Rows are points. The window is the flat piece filled in between its corners: a triangle in 3 columns, a solid with four corners in 4, and so on. A path goes straight from each point to the next, and from the last back to the first. List the points from which the path goes on through the window.

Window (3 x 3)
-19,40,27
56,-20,-12
7,-9,12
Path:
(1): 25,45,-42
(2): -39,20,7
(3): 0,14,33
(4): -11,31,54
(5): -20,41,-4
(6): -33,3,-5
(7): 20,56,55
(8): 7,14,39
(9): -35,53,10
(10): 24,-38,-44
(11): 73,0,18
(12): 28,-6,41
(13): 56,-16,-36
(14): -3,25,-5
(15): 6,29,34
(16): -2,-9,50
Through the window after points: 4, 6, 8, 10, 12, 16

Window (4 x 4)
-9,-51,92,11
-13,29,-42,-13
-13,-16,-5,24
-44,-11,21,10
Path:
(1): -36,7,-19,-38
(2): -27,-31,47,-15
(3): -19,18,20,26
(4): -10,6,30,23
(5): -53,-57,41,-36
(6): -5,-50,7,-35
(7): -36,19,13,23
(8): -20,31,-45,14
Through the window after points: 6

Window (6 x 6)
-1,46,23,-46,2,-8
53,-21,-42,-29,-7,36
18,27,42,-32,21,-28
-32,-49,8,24,-22,16
0,35,-10,21,7,-33
-14,-25,66,21,-46,37
Path:
(1): 56,-1,-7,11,-44,-6
(2): -35,-19,-2,16,23,18
(3): 22,56,29,-35,15,77
(4): -9,7,16,-33,-10,-81
(5): 21,46,10,-45,-30,-60
(6): 8,25,16,-30,40,2
(7): 29,24,-10,-27,24,12
(8): 27,-10,-27,-13,-18,-20
(9): 8,-20,10,-51,-33,-15
(10): 0,4,30,-6,-6,36
(11): -5,-25,75,31,-7,88
(12): -15,-22,15,0,-55,-25
Through the window after points: 3, 11

Window (8 x 8)
34,-9,20,-13,10,-21,-47,-41
-8,37,8,12,5,-21,75,13
-17,-20,-25,-3,37,45,-57,-49
-17,-61,17,17,1,26,-12,-44
45,4,17,-23,4,-22,60,91
79,11,6,27,5,7,36,35
-36,11,47,-6,-15,56,-66,-67
22,-19,-54,53,-19,-23,-16,50
Path:
(1): 1,-19,-16,-16,-10,22,11,-31
(2): -18,-10,12,108,9,-19,-61,-1
(3): -36,-4,41,32,25,22,-51,-33
(4): 14,15,15,-45,-54,52,-7,-47
(5): 9,1,-14,-13,-9,31,-6,-32
(6): 22,9,29,15,18,-8,-24,13
(7): -1,-36,60,53,17,-15,-3,62
(8): 13,14,-26,-20,-7,26,15,-2
(9): 35,-53,3,-19,-25,-4,5,-26
(10): 11,23,10,40,18,29,-10,11
(11): 8,6,19,37,34,8,-27,6
(12): 6,-13,-13,4,-35,22,0,-34
Through the window after points: 3, 9

Window (9 x 9)
-30,-62,-71,-26,-54,1,-9,-3,31
-33,34,45,8,-7,10,-38,18,2
40,23,-67,-6,7,28,37,-31,47
14,14,6,16,26,-25,-68,3,2
84,9,-46,-63,17,18,71,-23,14
17,30,16,46,-3,-30,-6,23,-14
-27,0,4,25,42,-20,-10,-15,-16
-11,-101,-51,-12,-17,3,13,4,89
12,2,30,53,17,22,-45,-1,-36
Path:
(1): 68,22,-38,27,25,15,-21,69,15
(2): 4,-12,-41,-18,9,-3,-3,39,11
(3): 0,-2,-5,11,11,-13,5,-31,22
(4): 53,15,-15,-7,-20,13,1,-66,30
(5): 14,-33,-51,-41,27,6,46,52,-13
(6): -25,18,8,16,2,16,-40,40,-6
(7): 11,11,24,2,18,-32,-17,-49,19
(8): -15,-25,2,1,-19,4,1,-42,15
Through the window after points: 4, 6

Window (9 x 9)
24,32,22,-24,-5,-17,7,79,-66
16,42,15,-25,-40,2,-29,-16,15
-22,34,-39,2,-7,-14,57,43,-39
37,31,48,25,-22,-15,-11,10,19
-59,38,0,-16,27,3,51,28,-32
20,19,-12,-1,11,27,-14,41,30
1,-11,-4,20,6,-49,-52,6,53
-71,-79,-39,23,14,-3,21,-67,34
-9,14,-52,-51,48,1,84,5,-11
Path:
(1): -17,-27,6,-1,-29,-22,43,28,53
(2): 2,0,-13,-26,-6,-2,23,21,11
(3): 15,30,-4,11,15,-6,-8,3,-11
(4): 11,28,-32,3,1,12,-16,21,-49
(5): -33,-7,58,-9,-26,-47,38,41,37
(6): -54,4,-1,-43,-29,-14,23,26,12
(7): 32,18,-34,23,63,-9,12,5,-26
(8): -39,43,28,41,68,20,11,15,-48
(9): -19,23,-5,-34,-22,-15,35,21,7
(10): 3,4,42,-49,12,-4,50,77,28
(11): 4,39,-30,-12,14,-1,16,10,-10
(12): -33,-11,-57,10,27,13,-22,-15,-75
(13): -8,2,-5,-3,-3,-4,33,19,42
(14): -48,27,-7,-19,3,7,68,23,10
(15): -16,37,10,4,57,-12,-42,32,-91
(16): 21,48,-3,5,13,-22,-75,-13,-4
Through the window after points: 8, 12, 14, 16

Window (11 x 11)
37,-33,15,19,6,26,-88,46,-56,30,-89
-22,19,-67,68,35,74,72,2,40,40,-16
31,-25,-56,-53,-51,-7,7,21,57,-50,30
-28,6,-16,61,-54,28,-1,-41,39,57,-35
-22,-5,8,38,-23,9,-30,67,27,44,-9
5,-23,-13,-16,26,33,6,6,-79,40,44
22,19,-22,31,-95,31,-58,-13,4,-14,20
13,-23,26,-24,16,26,9,50,30,-22,-2
-68,-14,34,16,-7,-41,-17,49,28,-29,-47
-46,15,8,-18,14,-7,-31,21,24,11,2
41,-7,1,40,26,-27,-27,17,-4,39,-1
Path:
(1): -2,-35,-49,-4,-29,41,-29,3,21,-11,24
(2): -1,-11,-11,18,-9,44,-43,17,21,-15,14
(3): -16,18,15,-16,-20,-33,1,26,10,31,-18
(4): -16,30,5,31,-38,31,35,13,25,36,-23
(5): -7,-54,-20,27,1,-12,-84,23,5,20,5
(6): -32,-24,8,27,-10,4,-34,13,19,-1,-9
(7): -25,30,-11,15,23,-19,59,62,14,11,-57
(8): 10,-5,9,11,-9,30,26,26,-8,24,-44
(9): -3,-24,-22,8,6,17,-25,17,13,2,35
(10): 3,-18,-10,40,3,20,-33,13,29,-7,-13
(11): -7,48,-19,-9,-17,-25,37,35,15,63,-20
(12): -3,45,25,26,-34,-9,2,37,15,19,-53
Through the window after points: 2, 4, 6
